Each row of a before or after table is a point. The points were changed in one or more steps. Then noise was added and the rows were shuffled. The steps act on how far a point lies along the listed directions, d1 being the first. What was done? A step turns or swaps two directions, mirrors them in a line or flattens them onto one, adds a multiple of one to another, or multiplies one. Angles are multiples of 10 degrees, from the lower direction toward the higher: turns from -170 to 170, lines from 10 to 170 but not 90. Use the fewest steps. Two steps may share a direction if one is a turn and the other turns, adds or multiplies; they go together, in the order done. Otherwise the lowest direction goes first.

Directions:
(1): [-4.8, -3.6, -2.9]
(2): [4.1, -5.3, -0.3]
(3): [2.1, 2.0, -6.0]
Before:
[[-4.2, 0.8, -0.8],
[-1.9, -3.7, 0.4],
[0.2, 6.9, 3.0],
[-1.1, 5.2, 1.9],
[-2.5, 5.8, 3.3],
[5.9, -4.1, -1.0],
[-6.3, -0.3, -5.5],
[-5.6, 2.8, 4.7]]
After:
[[-1.5, -8.8, 0.9],
[-4.5, 4.5, 2.6],
[1.7, -5.5, -4.7],
[8.3, 2.0, -0.4],
[0.0, 2.6, -3.4],
[1.1, -6.8, -0.9],
[4.2, -1.4, -1.3],
[1.5, -6.1, 0.9]]
Steps: turn d1 and d3 by 130 degrees; multiply d2 by -1

Directions:
(1): [2.9, -4.0, -6.0, -0.4]
(2): [6.4, -1.4, 4.1, -0.3]
(3): [-2.6, -5.8, 2.4, 3.7]
(4): [-1.9, -2.8, 1.4, -6.8]
Before:
[[3.9, 3.6, 1.6, -7.4],
[-3.4, 4.7, 2.6, -1.0],
[-4.6, 6.4, -2.4, -0.3],
[0.5, 4.0, 5.3, -0.7],
[4.8, 4.4, 5.8, -1.3],
[5.2, 4.5, 3.6, 3.4],
[3.4, 3.5, -0.8, 0.9],
[5.9, -0.3, 3.5, 0.1],
[-3.5, -0.8, 1.8, 1.5],
[-1.2, 6.9, 2.9, 5.6],
[0.4, -2.2, 1.5, -1.1],
[2.7, 2.4, 6.2, 3.1],
[-4.7, 0.4, 9.8, 1.3],
[7.1, -0.1, -3.3, -1.2]]
After:
[[1.7, -0.7, 4.7, -4.8],
[2.5, -0.4, -1.3, -3.2],
[0.2, -1.0, 2.6, 2.2],
[5.8, -5.4, -1.5, -0.9],
[7.2, -2.3, 0.3, 2.9],
[3.5, -2.8, -8.4, -0.7],
[3.0, -4.1, -3.0, 9.8],
[4.7, -0.6, -2.6, 3.5],
[1.7, 3.2, -5.6, 2.2],
[4.6, 5.6, 2.1, 1.1],
[4.5, -4.8, 4.5, 1.3],
[-0.9, 6.7, -8.5, -2.5],
[-1.1, -1.0, -1.8, 2.5],
[5.4, -6.3, -0.8, 3.1]]
Steps: turn d1 and d4 by 130 degrees; add 0.7 times d2 to d3

Directions:
(1): [-4.2, 3.0, 4.6, -1.4, -6.6, -3.0, 2.2, 3.5]
(2): [-3.5, -0.1, -3.2, 4.6, -4.2, 0.4, 2.3, -7.3]
(3): [0.3, 4.9, 3.8, -5.4, 1.3, 0.1, -2.3, -6.7]
(4): [4.2, 3.2, -6.4, -4.5, -2.0, -1.8, 4.7, 0.5]
(5): [3.1, 5.0, 1.8, 6.2, 3.2, -5.6, 1.5, -0.1]
Before:
[[-0.8, -1.5, -4.7, 11.2, -2.0, -0.7, 4.1, 1.8],
[4.2, 1.9, -3.6, -1.9, -0.8, 0.4, 1.8, -2.9],
[0.8, -1.7, -3.9, -2.6, -2.3, 0.5, 4.0, 3.3],
[1.5, 2.1, -1.7, -2.8, -0.9, -0.1, -0.4, 0.1],
[4.7, 3.4, -1.6, -0.2, 2.2, -3.0, 1.2, 2.7],
[3.5, 0.1, -0.9, 0.8, 4.0, -2.6, 1.5, 1.7],
[-2.1, -2.1, -1.8, 6.9, -2.9, -1.8, 4.7, -1.0],
[0.9, -1.6, -1.1, 7.2, 2.0, 0.3, -0.1, 3.2],
[1.8, -2.6, -5.8, -1.0, -2.2, 0.6, 2.9, 0.9],
[2.5, 3.0, -0.5, -4.5, 2.1, -1.4, 0.4, -0.2],
[3.8, 0.6, -2.2, -4.1, 2.7, -0.4, 0.4, -1.9]]
After:
[[-2.0, -6.6, -5.6, 11.2, -2.9, -1.6, 6.3, 4.0],
[1.6, 3.1, -0.9, -4.1, -0.4, 0.0, -0.7, -1.8],
[2.2, 5.4, 1.7, -7.7, 2.5, -1.5, -0.9, -3.5],
[3.9, 3.3, -2.2, 0.0, 1.8, -3.1, 1.4, 3.8],
[2.4, 0.2, 0.0, 1.3, 2.7, -3.3, 2.4, 4.1],
[1.4, -4.8, -7.3, 1.9, -3.6, -0.7, 4.9, 5.4],
[2.9, 3.6, 0.9, -6.8, 1.1, -1.6, 0.1, -3.4],
[-1.6, -8.3, -9.1, 18.6, -4.5, -0.9, 7.5, 11.2],
[0.0, -5.5, -4.0, 11.4, -0.7, -0.5, 2.0, 9.9],
[2.8, 3.6, -1.8, -3.6, -1.7, -0.5, 1.0, -4.3],
[1.0, -4.7, -6.5, 0.3, -2.5, 1.0, 5.2, 6.7]]
Steps: multiply d1 by 0; multiply d3 by 2.5

Directions:
(1): [-7.3, 1.7, 0.9, 3.8, 1.8, 1.1, 1.8, 5.3, -2.7, 4.9, -5.2]
(2): [6.5, 1.8, 0.8, 8.5, 1.8, -2.1, 2.3, -3.6, 1.6, 3.8, -2.2]
(3): [1.8, 3.1, 4.4, -1.5, 3.7, -5.3, -3.4, 2.2, -0.5, -5.9, -6.1]
(4): [1.6, 0.6, -3.7, -4.7, 7.2, -1.9, -4.4, -0.5, -0.9, 7.0, 0.9]
Before:
[[3.4, -3.1, -3.0, -5.0, 1.8, 0.7, -3.4, -7.2, 0.8, 1.3, 4.5],
[5.7, 1.7, -0.1, 1.7, 2.2, -0.4, -2.0, -4.6, 2.7, -0.7, 1.3],
[-9.5, -3.5, 0.7, -5.1, -7.1, 7.6, 4.3, 3.0, -2.9, -7.1, 4.7],
[3.9, -2.0, 0.9, -5.9, 1.2, 0.0, -0.2, -3.0, 1.7, -5.7, 6.6],
[-12.1, 3.0, 1.4, -7.5, 1.8, -1.4, -3.5, 10.2, -5.4, -8.2, -4.1],
[1.9, 0.3, 1.8, 3.8, 2.0, -2.8, 1.7, -1.1, 0.1, -1.8, 0.4],
[-8.3, 2.0, -0.2, -2.2, 1.3, 3.0, 0.2, 3.9, -2.5, 4.5, -2.0],
[-3.9, -1.4, 1.5, -2.1, 0.9, -0.5, -0.4, 4.6, -1.2, -8.3, -1.3],
[1.0, 1.3, 0.1, 1.7, 1.2, -1.9, -0.2, -0.3, -0.3, 3.8, 1.3]]
After:
[[6.2, 0.4, 0.3, 4.5, 5.3, -3.6, 0.3, -1.6, 1.6, -2.2, -1.6],
[6.0, 2.2, 0.3, 11.4, 4.7, 0.5, 5.7, -4.2, -0.9, 8.7, -2.0],
[-2.2, 4.4, 1.7, 1.0, 6.1, -1.5, -1.3, 2.6, -1.6, 5.0, -5.7],
[-1.1, -4.4, -4.3, -4.2, 0.0, 3.9, -1.8, -5.7, -0.2, 3.8, 5.7],
[-1.3, -1.0, 2.4, 0.0, -0.8, -1.2, 1.5, 0.3, -0.5, -5.1, 2.1],
[-0.9, -1.1, -0.5, -3.2, -2.3, 3.4, -1.5, -1.5, 1.9, -3.9, 4.1],
[-3.3, 0.1, 1.0, -2.5, -0.8, -0.8, -0.9, 2.2, -1.2, 0.1, 1.9],
[8.9, 6.9, 0.8, 4.8, 11.8, -9.9, -3.4, -1.5, -0.5, 1.4, -6.1],
[5.3, -2.2, -1.9, -1.1, 1.7, 1.6, 2.2, -5.0, 2.4, 1.2, 7.8]]
Steps: turn d1 and d3 by 40 degrees; mirror d2 and d4 in the line at 110 degrees

Directions:
(1): [-2.8, 0.6, -4.9, 6.0, -0.2, -0.9, 2.3, -2.1, 1.8, 3.4, 7.8, -3.8, 4.0, 4.8]
(2): [6.5, 5.9, -2.5, 0.4, -4.9, -2.4, -6.4, 3.9, 1.1, 0.9, -1.6, -5.9, 1.2, -0.1]
(3): [1.8, -4.0, -2.8, -4.9, -0.5, 0.2, -5.0, -1.4, -1.9, 3.1, 7.5, 2.3, 2.3, -7.1]
(4): [7.9, 1.3, -0.1, 1.4, 2.8, -6.0, 3.8, -1.5, -1.9, -2.1, 4.8, 1.6, -7.0, 0.4]
Before:
[[1.0, -4.5, -3.4, -1.8, -0.3, 0.0, 0.1, -3.2, -2.5, 1.7, 8.9, 2.9, -3.6, -3.7],
[1.1, -1.8, 1.1, 4.1, 9.0, -1.0, 8.1, -3.4, -1.6, -4.0, 3.8, 6.3, -5.3, 4.6],
[2.9, 3.4, -1.0, -4.6, -1.3, -1.3, -1.6, 0.7, -4.7, -3.3, -3.6, 1.3, -2.9, -1.3],
[-11.8, -0.6, -1.1, 5.2, 3.4, 5.4, 10.0, -4.6, 2.9, 1.7, -1.4, 2.1, 2.3, 5.6],
[-8.9, -3.5, -2.6, 1.8, -0.2, 4.0, 0.5, -2.4, 3.2, 3.1, 0.2, -3.0, 9.7, 0.7],
[-4.2, 3.0, 4.1, -4.6, -1.0, -0.5, -2.5, 3.6, -0.5, -0.7, -12.0, -1.7, 1.1, -2.8],
[-2.6, -6.2, 3.2, -6.6, 3.9, -0.6, 0.9, -2.7, -2.9, 0.3, 1.7, 9.4, -1.9, -8.2],
[-4.0, 2.4, -4.0, -1.2, -5.7, 3.3, -5.8, 5.3, 3.4, 2.3, -7.6, -5.0, 7.8, 1.4],
[-2.8, -1.3, 1.7, 8.3, 5.4, 0.8, 10.4, -4.0, 0.8, -1.9, -1.8, 2.5, -4.4, 9.3],
[4.8, 2.7, 0.5, -7.2, -2.8, -0.5, -4.0, 2.3, 1.4, -0.7, -5.0, 0.1, -0.7, -2.7],
[-4.9, -3.4, 4.1, 1.5, 5.9, 1.3, 5.3, -1.1, 0.4, -3.5, -1.1, 3.1, -1.3, 1.5],
[3.4, 4.7, -0.3, 12.1, -1.6, -5.0, 4.4, 2.1, 6.0, 1.6, -1.8, -3.9, -1.4, 9.1],
[-1.7, -6.3, -0.3, -2.2, 3.4, -1.1, 1.2, 0.0, -2.1, 0.5, 6.4, 4.9, -3.9, -3.1]]
After:
[[7.8, 2.2, -2.3, 10.5, 1.5, -9.3, 4.2, -0.2, 4.1, 2.9, 5.7, -0.5, -3.5, 5.0],
[2.4, 0.5, 3.8, 0.9, 3.1, -1.7, -0.2, 1.3, 0.2, -4.1, -1.7, 1.2, -3.3, -0.2],
[-4.5, 2.1, -1.6, 4.2, -0.9, 1.1, 2.0, 0.5, 4.0, 0.1, -6.2, -4.9, 5.8, 4.4],
[8.1, 0.7, -0.8, 4.6, 2.8, -4.5, 3.1, -1.7, -0.3, -1.5, 2.0, 0.8, -7.5, 3.9],
[-5.7, 2.2, -1.6, 3.9, -0.8, 2.2, 4.4, 2.7, 3.5, -0.8, -8.2, -3.2, 3.4, 7.0],
[-0.8, -0.1, 1.1, -5.7, -0.1, 0.7, 0.4, 0.3, 1.8, -0.7, -3.7, 2.6, 0.0, -0.5],
[7.4, -0.1, -1.5, 0.1, 5.7, -3.2, 0.3, -0.7, -2.2, -2.4, 5.3, 5.2, -3.8, -1.2],
[-1.9, -4.5, -1.0, -4.3, 0.4, 1.1, -4.3, 2.3, -0.7, 1.8, 2.4, 1.7, -0.5, -4.4],
[0.6, 6.2, -1.7, 4.9, -0.7, 0.3, 6.5, 0.0, 3.1, -0.3, -4.4, -1.6, -3.0, 5.1],
[-2.3, -4.3, -3.2, -2.8, -3.7, 2.6, -5.2, -1.2, -0.7, 3.5, 5.5, 0.9, 0.6, -5.2],
[-3.8, -3.4, 3.3, -8.1, -0.4, 1.5, -3.6, 1.1, -1.0, 0.4, -4.0, 5.9, 0.9, -8.6],
[-4.3, 2.2, 5.1, -1.7, 3.1, -2.8, 4.1, 1.7, -1.1, -2.7, -10.8, -0.5, -2.1, 0.1],
[0.0, 0.7, -1.7, -5.8, 0.3, 0.2, 0.2, -1.1, -5.0, -2.7, -1.6, 2.6, -1.9, -2.0]]
Steps: flatten d1 and d2 onto the line at 20 degrees; turn d3 and d4 by -50 degrees
